Rows are points. Each table stands for the endless flat space through its points: a line for two points, a plane for three, and so on. Write the one point that lies in both, or say that there is none.
In the rows, 128 means zero.

First:
[[167 153 114]
 [135 149 150]]
Second:
[[130 171 138]
 [127 179 140]]
They share: no point

First (5 x 6):
[[101 108 112 149 126 147]
 [108 115 105 123 115 176]
 [111 125 115 151 132 143]
 [105 112  98 187 125 109]
 [ 94 126 116 159 131 152]]
Second:
[[108  96 112 143 128 155]
 [111 100 113 138 125 152]]
They share: no point

First, 3 rows:
[[147 115 166 143  95 172 150 168 126 110  94]
 [142 111 155 138 109 169 142 160 127 111 106]
 [147 139 181 155  68 157 165 180 126  89  82]]
Second:
[[161 135 142 156 120 147 132 184 155 110 128]
 [145 127 150 146 110 153 140 168 137 102 116]]
They share: [137 123 154 141 105 156 144 160 128  98 110]

First, 5 rows:
[[ 59 116 147 112 118 172  97  87  85 101  78 143 123 100 147 132  88 167]
 [100 112 138 151 142 145 174  95 127 123  79 120 108 122  85 116 112 171]
 [103 179  98 182 119 147 156 145 116 110 147 148 101 184 146 152 155 118]
 [ 99 136  87 172  98 152 137 152 135 141 103 168  93 170  97 137 133 112]
 [ 81 134 139 138 132 158 137  98  99 101  99 132 115 124 139 133 111 162]]
Second:
[[ 71 139 142 168 109 164 169 136 133  95  91 131  88 155 150 147 137 153]
 [ 85 131 150 164 118 178 176 100 134  89  96 143 136 178 139 135 144 149]
 [ 86 173 149 132 134 129 135 160 128 120 101  73  87 131 151 171 142 138]
 [ 81 119 168 170 102 190 194 112 144  75 100 149 124 186 143 151 162 167]
 [ 81 123 130 178 102 168 178 164 122  83 106 153  42 152 141 161 128 179]]
They share: no point

First:
[[136  95 171 103 138 114 157 127 106 146  99 127  85 111 116 181 131 133
  107 137 127 103 133 103]
 [117 137 147 107 148 121 153 119 126 154 118 127  99 105 138 170 177 123
  108 157 127 123 125 118]
 [118 130 142 107 147 140 129 130 112 123 135 154 108 118 130 155 152 123
  124 161 134 135 144 115]
 [122 116 128  91 129 164  93 160  80  73 175 200 114 136 118 119 118 103
  158 153 120 151 158 111]]
Second, 4 rows:
[[126 135 172 102 140 160 123 132  85 103 134 166 110 111 105 126 154 123
  151 147 156 142 174 140]
 [121 107 148 130 121 127 139 156  93 113 130 128 128 129 103 163 153 135
  121 142 138  96 137 109]
 [123  84 123 123 123 106 135 146 107 123 136 129 117 136 122 180 133 129
   98 155 111  92 114  85]
 [132 129 153  67 160 160 104  95 106 112 145 204  77 111 134 121 122 105
  145 172 131 179 168 131]]
They share: no point

First, 6 rows:
[[134 161 149  77  95  88 168 101 143 111  47  63 170 121  51 124 136 102
   97 162 133 159 118 171]
 [122 117 155 118 140 109 164 153 115  99  66  83 161 114  70 105  95 139
   91 123 136 146 135 150]
 [183  69 121 151 120 179 158 134 133 114 116 122 130 105 125 142 133 185
  127 175 150 102  85  99]
 [167 101 169  91  92 146 153 185 165  98  66  66 144  57 116 154 144 122
  142 181 126 137  56 176]
 [173  83 101 103  97 138 140  94 154 149 154 136 116 123 144 166 122 136
  175 163 127  96 105 134]
 [222  71 107 108 119 184 132 125 138 118 152 131 145  98 127 175 116 146
  181 167 135  86  69 127]]
Second (2 x 24):
[[149  94 127 107  97 132 151 120 146 132  99 105 122  98 119 148 121 132
  139 152 120 117 105 155]
 [161 122 155  75 105 104 151 156 174 112 123  89 158 122 123 148 141 116
  163 188 148 141  89 151]]
They share: [152 101 134  99  99 125 151 129 153 127 105 101 131 104 120 148 126 128
 145 161 127 123 101 154]

First (3 x 24):
[[166 112 124 108 111 153 102 134 124  96 164 114 113 152 168 122 152 127
  122 109 112  93 143 114]
 [154  93 141 135  99 151 121 132 118 109 135  92 145 161 154 142 138 112
  116 100 132 116 162 109]
 [130 110 170 124  95 137 114 138 136 100 132  68 129 134 156 152 150  87
   94  87 132 127 165 114]]
Second, 3 rows:
[[166  95 131 136  96 154 122 128 121 112 142 100 128 169 157 131 136 114
  120 100 129 116 164 117]
 [154  99 135 120 110 152 110 136 115 100 146 102 146 153 159 139 146 124
  120 108 123 100 148 103]
 [196  91 133 146  90 172 128 104 139 128 134  88 102 179 167 119 114 120
  136 110 143 146 180 115]]
They share: [160  97 133 128 103 153 116 132 118 106 144 101 137 161 158 135 141 119
 120 104 126 108 156 110]

First (2 x 24):
[[149 119 136 149 141  99 146 100 128 129 111 112 167 164 122 106 114  96
  119 144 140 102 154 133]
 [173  98 133 128 156 102 134  91 107 147 129 115 140 155 119  82 138  93
  131 135 113 114 130 142]]
Second:
[[167 114 119 154 150 114 144  87 135 135 113  95 154 155 137  82 114  93
  135 145 133  94 154 144]
 [172 115 111 160 152 121 145  82 142 135 111  86 152 152 145  74 110  92
  141 147 134  88 158 148]]
They share: [157 112 135 142 146 100 142  97 121 135 117 113 158 161 121  98 122  95
 123 141 131 106 146 136]

First, 3 rows:
[[143  86 151  95  96 164 147 132 102 112 150 133 117 146 129 105 134 157
  135  87 171 119 125 143]
 [160 102 150  87  82 130 139 124  95 113 119 121  85 115 123 114 137 147
  124  78 137 138  94 158]
 [136  84 143 122 114 165 174 146  98 107 162 115 121 145 146  86 145 129
  151 132 159 128 111 146]]
Second (5 x 24):
[[174  88 154  85  95 146 152 102 108  94 153 125  90 137 131 107 148 153
  140 128 134 137  93 155]
 [141  99 117 108  96 151 162 150 112 132 120 106 118 141  95  89 162 115
  110 102 149 119  96 144]
 [140 134 162  60  87 179 169 125  98 142 155 167 104 167 138 124 158 133
  164 128 133  97  83 167]
 [157  76 118 132 100 119 142 132 111 100 125  87 103 116 104  89 144 127
  104  99 143 155 110 145]
 [133  86 150 139 102 120 161 177  63 104 107  81  91  76 163  84 118 127
  136  65 154 159  98 153]]
They share: [151  96 146 104  96 141 156 134  95 110 135 115  97 124 134 101 142 135
 136 105 141 137  96 155]

First (3 x 24):
[[121 136 123 127 139 159 182 143 130 155 150 142 101 145 129 127 175 131
  142 145 100 142 154 144]
 [ 91 124 120 124 136 120 134 113 136 164 123 130  89 136 153 112 139 104
  154 136  91 109 130  90]
 [101 158 118 110 116 136 150 105 164 146 129 104 111 160 127  96 157 140
  150 118 139 105 162 108]]
Second:
[[ 97 168 109 126 127 143 138 137 144 177 141  98 114 139 126 130 169 127
  161 140 124 111 128 107]
 [103 146 116 123 131 133 162 114 137 165 146 110 113 154 136 114 154 129
  148 120 117 114 160 127]
 [105 142 119 122 137 125 174 107 132 167 153 110 118 163 142 108 147 133
  143 110 112 111 176 137]]
They share: no point

First, 2 rows:
[[140 117 119  97 149 168 123 111 135 121 116 166 138  98 160 139 139  81
  112 160  93  87 116 136]
 [155  97 114 132 119 148  93 141 120 131 111 146 133 118 135 159 149 111
  157 140  98 107 156 111]]
Second:
[[166  74 142 108 120 185  93 101 129  97 126 154 137  92 166 178 169  88
  165 131  96 121 164 101]
 [176  78 169 118 171 138  81 113 118  62 149 207 137 116 121 149  95 129
  203 157 106 126 132  54]
 [132  74 128 106  99 188  76  94 116 105 151 144 116 111 167 203 166  66
  150 153  94 146 177 105]
 [100 122  80 118  87 152 120 158 128 165 103 120 120 115 167 159 158  70
   94 169  86 102 157 153]
 [124  83 123 110 120 161  72 104 103 101 167 161 106 135 141 191 123  79
  155 177 106 149 162  91]]
They share: no point

First, 3 rows:
[[ 94  95 102 133 145 131 127 118 133  93 157 171 159 157 150  97  89 105
  128 105 128 152 118 124]
 [105 137  87 151 155 154 117 104 144  70 165 179 128 160 145  75 113  93
   88 102 132 173  94 129]
 [103  88 126 142 143 125 136 111 142 113 140 147 175 141 151 114  80 120
  136 107 116 145 134 116]]
Second (3 x 24):
[[108 108 122 163 141 116 137 104 154 114 134 168 153 115 145 116  81 100
   79 120 105 147  89 111]
 [110 113 123 161 146 126 136 102 151 108 138 160 156 129 144 111  88 106
   90 115 108 156 101 116]
 [124 120 118 147 149 136 145 124 134 110 150 136 141 147 117 116  77 116
   91  88 133 151 121 119]]
They share: no point

First, 7 rows:
[[139 149 106  84 113 136 138  84 169 123 110  59 148  89 142 197 113 133
  179 131 129  98 154 129]
 [220  89 163 147  94 172 143  60 126 118  94  97 195 161 104 139 118 130
  199 146  75 146 173 128]
 [198 147 155 130 137 119  87 118 139 120  73  65 138 166 131 164  95 138
  181  92  73 136 173  96]
 [ 74 178 138  45 139 185 119 125  94 173  86  96 126 117 145 172 158  12
   81 135 148 128 110  78]
 [145 142 123  83  83 150 174  87  72 169 159 140 166  81 161 130 121  84
  138 209 149 148  97 152]
 [155 158 129 104 123 110 150 124  99 180 143  99 134  93 167 159 106 115
  166 169 153  98  89 149]
 [156 122 153 105 109 170 138  64 146 140  96  87 165 131 118 181 141 108
  178 143 114 116 155 122]]
Second (4 x 24):
[[166 164 159 122  79 117 101 113 135 109 104 106 146 127 139 178 113 155
  148 126 119 151 143 141]
 [145 161 135 110  97 123 125 113 111 133 110  88 143 118 136 157 107 128
  145 150 134 124 125 120]
 [171 153 151 106 101 127 117 101 131 135 116 110 147 118 152 175 117 130
  163 136 114 146 141 142]
 [171 159 141  98  95 119 115  87 123 125 106  98 149 122 168 189 133 116
  179 152 114 162 149 134]]
They share: [157 151 135  98 113 131 133 101 115 151 120  98 145 112 150 161 113 112
 161 152 124 128 129 128]

First (7 x 24):
[[154 154 140 173 139 138 172 182  71 158 139  87 166 203 109  87 181 175
   92 117 133 108 143 161]
 [106 143  91 148 172  94 148 151  88 119 132 105  87 169 117  99 129 183
  110 149 151 134 156  88]
 [119 127 107 163 134 152 152 180  81 163 144  91 130 187 114  78 145 197
  115 133 148 115 153 149]
 [122 117  88 158 150 140 159 154  75 161 123 104 116 180 140  79 142 171
   98 152 142 134 166 143]
 [116 179 152 155 128 121 167 153 100 175 111  99 135 134 123 114 162 117
   79 137 102 132 128 127]
 [103 193 176 163 137  98 176 137 128 155 107  86 105 122 120 127 155  80
   59 144  83 137 142  97]
 [108 183 161 150 152  90 170 151 108 123 130  79  99 155 105 113 139 139
   84 139 127 136 138 100]]
Second:
[[129 180 141 122 126 115 138 177  99 188 131 127 124 138 100  97 122 171
  103 129 132 144 148 145]
 [141 151 143 136 123 107 167 191 123 168 110 101 140 151 104  98 139 173
  114 117 156 138 135 128]
 [109 157 131 148 141 115 161 163 107 160 116  97 124 145 112 100 149 153
  104 141 140 126 133 118]]
They share: no point

First (2 x 24):
[[111 106 159 100 141 109 119 144 113 134 158 115 168  95 131 139 151 104
  104 106 154 125 132 137]
 [113  98 165  94 151 121 129 146 117 134 170 103 184  85 121 135 153 104
   98 108 170 111 120 125]]
Second, 6 rows:
[[133 100 190  68  96 137  99 160 148 135 180  94 139  67 110 163 113  69
  132 163 101 158 151  90]
 [ 92 120 120 148 169  59 119 130  83 130 137 150 189 140 157 109 208 157
   75  42 207 106 137 197]
 [ 89 114 120 140 160  77 125 112  72 131 150 152 163 115 168 147 171 125
   62  75 189 118 141 160]
 [128  92 167  75 117 129 116 140 112 126 195 112 118  60 133 197 105  60
   99 165 111 150 153  76]
 [113 106 176  92 106 133 100 130 126 138 168 110 138  68 139 166 110  70
  108 151 120 149 154 100]
 [156 119 122  77 151  71 145 176 100 128 202 129 146 108 116 161 180 116
   88 101 155 146 140 135]]
They share: no point

First, 2 rows:
[[107 105 130 156 117 151 102 163 118 107 158 138 117 120 155 139 112 129
  130 170 158  97 118  98]
 [142 105 130 126 157 126  92 133 158  77 158  98  97 125 130 144 112  84
  110 140 123  97  73 118]]
Second, 3 rows:
[[ 88  78 115 150 142 147 101 127 110  80 158 116 103 143 136 165 112  96
  101 134 129  91 115 100]
 [109 102 120 148 154 135  95 150 123 125 163 158 100 141 109 127 127 141
   98 142 139 108 115 142]
 [119 102 130 144 130 143  99 148 133  87 157 114 110 121 151 147 109 103
  124 158 143  94  99  98]]
They share: [121 105 130 144 133 141  98 151 134  95 158 122 109 122 145 141 112 111
 122 158 144  97 100 106]

First (4 x 24):
[[166 101 125 165  99 174 155 132 153 152 164 114 119 188 109 105 126 103
  142 132 107 156 121 133]
 [168  89 117 164  94 192 169 116 177 142 151 124 101 199  92  99 137  84
  127 137 120 152 132 147]
 [151  71 108 148 113 179 173 106 173 130 125 147  78 188  97  76 140 100
  106 154 151 137 145 146]
 [126  86 120 137 142 120 139 140 105 142 133 142 104 145 146  72 116 165
  124 161 150 134 126 111]]
Second (6 x 24):
[[175  98 103 119 114 159 121 147 133 153 145 148 173 108 115 123 136 103
   84 138 107 147 124 158]
 [133  82  86 180 131 134 151 141 121 114 142  71  94 199 133 112  94 156
  135 188 111 164 145  95]
 [105 118 129 116 116 156 173 164 138 170 174 121 130 188 131  72 158 145
  122 143 120 153 109 162]
 [146  90 138 136  90 146 113 120 114 153 151 160 147 110 131 100 140 121
  126 135 136 147  93 147]
 [114 103 110 167 134 152 172 153 139 129 139  71  70 220 150 104 104 163
  168 192 125 163 133 106]
 [126  73 124 146  88 139 132 100 106 134 160 122 109 146 148 115 128 159
  146 169 128 161 108 134]]
They share: no point

First:
[[131  91 139 147  97 131 116 163 162 165  91 100  46 137 149 126 102 159
  119 152  37 176 112 131]
 [ 92  97 139 106 120 149 138 142 143 167 107 119  71  79 181 150  95 137
  108 124  78 184 109 113]
 [112 115 150 130 130 154 123 139 139 172  86 111  95 117 156 131 106 143
  137 141  85 152 125 131]
 [138 119 125 168 143 157 174 111 161 137 100 123 139 139 139 112 168 101
  135 156 124 144 119 193]
 [ 96 162 156  84 137 210 152 158 165 188  63 120 170  85 180 168 112 144
  164 154 113 181 154 137]
 [110 107 133 127 145 142 115 120 140 177  85 110 102  96 148 140 116 123
  141 154 108 140 136 144]
 [100 115 135 159 100 158 191 133 172 125 156 122  92 104 186 100 123 107
   94  82  94 200  90 142]]
Second:
[[108 122 139 146 155 145 145 113 131 155 116 134 104  87 169 143 135 110
  133 135 112 151 132 157]
 [111 104 133 122 140 160 154 119 143 158  89 119 119 111 154 131 129 119
  124 144 115 151 111 148]]
They share: [110 110 135 130 145 155 151 117 139 157  98 124 114 103 159 135 131 116
 127 141 114 151 118 151]

First (6 x 24):
[[128 165 138 123 107 179 157  97 120 112 122 137  88 105 113  97 149 124
  174 154 133  91 155 132]
 [142 125  94  85 107 125 135  39 108  94 110 147 164 157 133 127 121  72
  158 102 171 127 149 118]
 [196 133 176 175 169 159  93 119 146 140  62 149  74 187 141  89 187 106
  144 100 155  61 173 108]
 [209 115 161 171 151 138 107 104 129 145  77 127  99 188 113  89 169 105
  147  90 150  59 169 123]
 [146 144 154 121  92 147 149 131  81 106 137 124 123 144  81  89 119 121
  149 115  99  90 131 168]
 [132 166 142 127 136 185 129  88 145 111  92 163  80 126 153 106 169 107
  169 146 161  97 165 102]]
Second, 6 rows:
[[151 132 159 133 147 149 120  79 111 113  62 130  99 174 133  96 196  89
  164 110 173  86 144 128]
 [171 132 185  99 153 140 102  60 111  94  92 105 103 171 117  96 169  59
  149 122 124  88 165 129]
 [157 132 144 136 141 128 144  97 108 125  71 169 111 168 127 123 190  98
  155 134 170  83 171 107]
 [139 158 145 123  93 159 129  99 142  54 142  94 117 122 174 108 121  79
  157  78 149 133 137 127]
 [154 149 144 142 120 136 132 103 126  97  70 136 105 170 152 104 201  83
  175 101 190 100 144 115]
 [143 115 160 105 157 160 128  65  99 119 120 139 116 134 112 119 112 109
  123 134 110  88 170 132]]
They share: no point

First:
[[102 137 128 133  93 106 109 137 101 157 162 136 128 146 122 103 132 128
  145 128 130 102 139 138]
 [110 144 115 124  81  99  92 127 105 144 166 145 134 136 132 124 118 138
  152 134 129 110 148 117]
 [101 133 114 141 102  90 103 122 118 148 159 143 116 131 107 101 125 118
  136 141 132  91 146 140]]
Second:
[[112 152 126 149  98 119 105 143  97 176 174 123 128 129  83  96 104 114
  165 152 145  88 157 177]
 [121 129 102 152 127  99  84 164  78 171 147 137 117 148 102 115  87 117
  143 166 117  80 144 170]
 [116 121 101 148 135 101  85 169  82 171 141 140 114 143 110 109  95 117
  135 165 109  87 146 163]
 [ 95  99 130 107 121  71  98 124 124 125 145 173 101 157 175 122 148 137
  107 118 117  85  93 103]]
They share: no point

First, 7 rows:
[[ 92  53 114 130 169 179 148 110 111  87 161 114  76 146 155 147  51 104
  145 153  91  94 135  74]
 [ 84  62  91 133 149 185 158 102 141 136 132 149  90 164 137 142  68  95
  163 171 147  78 168  89]
 [ 85  72 142 130 144 162 147  98 121  78 152 116 113 148 129 117  69 129
  180 145 125 111 141  99]
 [104  74 109 135 107 131 154 114 129 128  70 181 144 170 151 142 120 149
  171 111 185 134 160 119]
 [120  77  76 127 131 157 155 119 104 115 107 142  72 164 193 166  98  92
   99 131  89 123 134  95]
 [ 91  86  92 142 166 171 152  99 101 136 141 111 110 145 151 121  47 116
  142 168  84 105 134  87]
 [ 99  66 101 116 125 173 152 109 136  86 131 144  60 169 162 160  98  80
  134 145 126 100 152  95]]
Second, 4 rows:
[[ 98  91  85 116 134 143 148 110 128  79 121 149 108 167 145 138 113 121
  124 120 113 145 130 146]
 [118  95  84 108 130 130 159 112 139  89  98 149 136 140 150 135  99 114
  159 149 127 136 124 128]
 [124  88  92 109 122 139 171  96 146 102  90 130 143 135 153 118  99 122
  173 162 149 144 125 121]
 [122  83 103 116 114 149 174  86 146 111  91 117 140 137 155 108  97 127
  178 166 161 147 130 114]]
They share: no point

First (6 x 24):
[[ 91 117 154 164 107 152 139 112 120 181 161 146 131  95  97 116 128 166
  128 111 108  99 104 138]
 [ 81 118 136 136 127 128 138 144 111 183 172 168 109  79  64 128 144 176
  120  85 142 111 128 112]
 [ 67 117 112 152 111 142 137 138 120 165 165 131 115 112  85 101 139 152
  149 120  97  96 119 139]
 [127 116 178 154  92 176 179 118 160 167 148 123 122 129 112 110 127 120
  172 161 109  93  78 132]
 [ 65 148 130 174 103 144 118  90 101 181 140 104 127 109  98 112 116 188
  106 117  52  93  96 150]
 [ 88 159 136 156 116 141 136 109 136 154 128 106 116 113  89 133 113 157
  127 146  91 110 101 138]]
Second (5 x 24):
[[106 123 125 152  93 136 112 103 134 128 101 110  84 103  29 137  93 202
  173  96 126 138 106 165]
 [111 127 133 140 126 152 148 110 138 172 116 114  95 108  85 126  98 150
  121 127 103 104 130 142]
 [ 86 146 147 168 107 125 145 123 163 144 145 111 137 101  86 111 121 155
  147 150 121 124  75 152]
 [ 90 135 139 148 149 118 184 139 180 194 149 104 136  91 121  79 113 116
   85 162 114 102 106 145]
 [ 67 125 131 153  45 175 117  96 139 130 160 126 136 141 100 140 107 159
  202 144  81  91  78 107]]
They share: [ 99 144 148 158 112 150 145 112 144 155 136 118 122 112  96 129 116 146
 139 148 104 108  99 139]

First (6 x 24):
[[121  77 133  50 128 141 142 109 125 176  77 151 140 123  82 135 128  65
  107 114  80  88 138 165]
 [ 98 104 127 107 132 130 177 113 116 139 110 137 179 136  95 125 127  94
  151 119 137 111  97 132]
 [128  97 123  78 135 133 162 119 100 158 101 166 141 134  80 118 122  84
  146 128 126 118 113 160]
 [173 110 104  60 151 152 137 116  74 146 102 201 109 143  96  78 105  82
  132 130  94 109 151 163]
 [133 108 120  84 143 123 167 125  88 152 108 173 139 139  79 112 129  86
  160 143 145 133 103 161]
 [ 99 122 124  97 159 109 158 112 117 135 106 126 175 138 113 120 152  81
  140 146 135 118 111 126]]
Second:
[[120 169 115 117 133 116 137 115 134 162 101 143 138 180 101 106  91 113
  138  81 167 130 165  91]
 [123 118  67  74 109 164 154  91 115 146 121  65 131 115 108 125  60 141
  156 164  86 104 129 102]
 [140 134  77  97 132 183 157  83 122 157 134  83 151 119 112  78  77 160
  154 148  91 145 180 130]
 [122 141 111  92 145 147 155  83 114 129 156 130 154 169 115 107  79 118
  161 126 137 103 143  98]
 [171 161 123 110 170 143 136  73 172 119 142 145 177 162  97  77 112 145
  143 130 127 119 193 130]
 [105 113  66  91 171 186 181 100  70 173 116 100 137 104 119  69  80 112
  130 131 106 163 152 151]
 [ 86 122  97  73 183 120 172 113  74 137 104 149 125 156 103 132  83  46
  117 111 159  92  82 105]]
They share: [112 117 104 102 159 136 143 102 116 142 119 132 144 133 122  98  97 106
 144 117 132 123 144 123]

First, 7 rows:
[[113 158 153 158 157 172 106 126 150 145 135 118 131 176  68 137 157  98
  161 159 144 118 177 132]
 [110 137 193 137 172 176 164 141 199 158 110  75 111 163 104  83 139 123
  103 133 132 104 153 161]
 [129 150 176 116 109 119  83 149 124  87 184  96  82 172  99  85 160  93
  114 100  50 175 120 128]
 [ 97 125 173  93 161 144 139 135 146 142 111  69 114 128 124 107 149 143
  100 118 126 105 134 116]
 [137 139 118 111 123 142  66 129 101 113 165 144 129 150  87 113 166 113
  143 125  92 168 155 104]
 [169 176 128 132 144 132 123 123 139 117 118 115 148 152 114  75 128 135
   79 113 118 126 112 125]
 [ 84 151 155 109 157 153 104 107 106 154 110  92 129 137  93 165 157 129
  152 158 164  99 161  80]]
Second:
[[177 115 153 136 156 139 136 119 141 124 161 113 157 149 106 115 183 137
  155 127 101 112 173 133]
 [148 125 168  72 109 174 126 101 163  88  89 100 133 164 100  86 150  71
   97 168 139 149 121 125]
 [109 125 141 158 141 136 109 140 119 138 121 104 130 127 114  98 148 125
  117 137 130  87 161 122]
 [100 161 152 167 171  90 115 184 110 154 134 102 126 128 107 112 173 157
  128 125  96  89 188 116]
 [135 137 144 103 145 138 145 142 168  90 118 132 139 144 109 111 146 102
  117 158 126 151 161 134]
 [107 130 131 117 157 182  81 111 148 125 124 110 134 175  72 145 145  81
  122 111 166 123 113 143]
 [129 119 125  99 138 168 149 121 190  66 108 152 146 129 119 107 112  73
  111 170 160 162 147 145]]
They share: no point

First, 6 rows:
[[164 130 115 152 119 139 123 148 156 169 107  94 161 162 132 107 142  69
  173 133  95  93 149 134]
 [152 140 153 145 190 129 180 165 171 136 130  85 151 185 130 158 136  63
  161  91 160  80 173  90]
 [184 157 104 157 129  84  94 109 163 159  87  92 131 109 172  82 164 102
  180 166 114 125 165 110]
 [152  78 148 172 107 185 143 164 128 133 167 109 164 116 162  71 150 105
  157 157  71  93 106 143]
 [159  63 177 168 131 166 166 153 154 141 178 106 183 117 157  82 139  99
  132 131  70  85  92 144]
 [197 134 140 161 159  72 131 135 182 154 132  76 144 120 161 101 159  96
  169 127 141 109 148 109]]
Second:
[[172 120 156 152 128 141 144 154 153 102 159 122 133 112 140  89 136  96
  154 161  97 125 165  95]
 [150 138 133 165 164 132 144 127 166 123 168  90 137 138 130 111 150 113
  153 121 125  92 143  87]
 [170 122 137 151 167 119 134 103 167 141 161 100 139 122 150 136 134  88
  153 107 121  94 160  89]
 [142 122 117 175 167 127 146 121 177 141 155  82 145 142 146 126 164  98
  163 109 143  86 148  83]
 [177 133 147 153 142 129 137 129 159 105 183 115 120 119 123 102 131 106
  145 138 105 120 167  79]]
They share: no point

First (4 x 24):
[[173 114 157  99 130 152 122 112 155 116 113 132 123 130 183 156 122  90
  124 130 133 145 129 142]
 [159 130 153 125 125 144 140 145 151  90 137 131 153 135 162 132 114  94
  117 120 157 155 126 162]
 [146 145 117 137 112 161 121 105 135 125  87 165 124 152 145 116 141 104
  140 133 157 134  94 148]
 [168 123 161 117 132 143 139 147 159  87 143 123 154 128 169 140 107  92
  112 115 153 160 132 164]]
Second, 7 rows:
[[162 155 117 162 147 160 136 139 115 119  73 131 157 168 150 127 124 105
  125 119 156 166 157 147]
 [138 140 129 131 105 143 132 154 171 104 127 135 107 111 151 164 106 131
  189 133 135 139 123 204]
 [143 124 159 155 130 168 108 130 133  50 145 140 139 118 129 144 150  74
  144  92 217 105 145 130]
 [163 125 109 113 116 139 162 112 148 145  88 164 150 151 193 123 111 108
  116 132 116 201 100 182]
 [168 111 108 132 134 154 165  98 117 118  84 171 181 157 184 115 142  79
   95 102 159 206 121 152]
 [162 152 111 140 144 161 155 135 120 101  82 120 179 154 126 117 143  98
  111 126 153 163 125 142]
 [160 152  99  82 106 133 179 139 175 143  92 123 151 134 148 121 109 137
  129 172  74 184  57 203]]
They share: [157 134 139 127 122 152 130 126 147 106 115 144 139 140 157 128 124  98
 126 124 155 147 113 156]
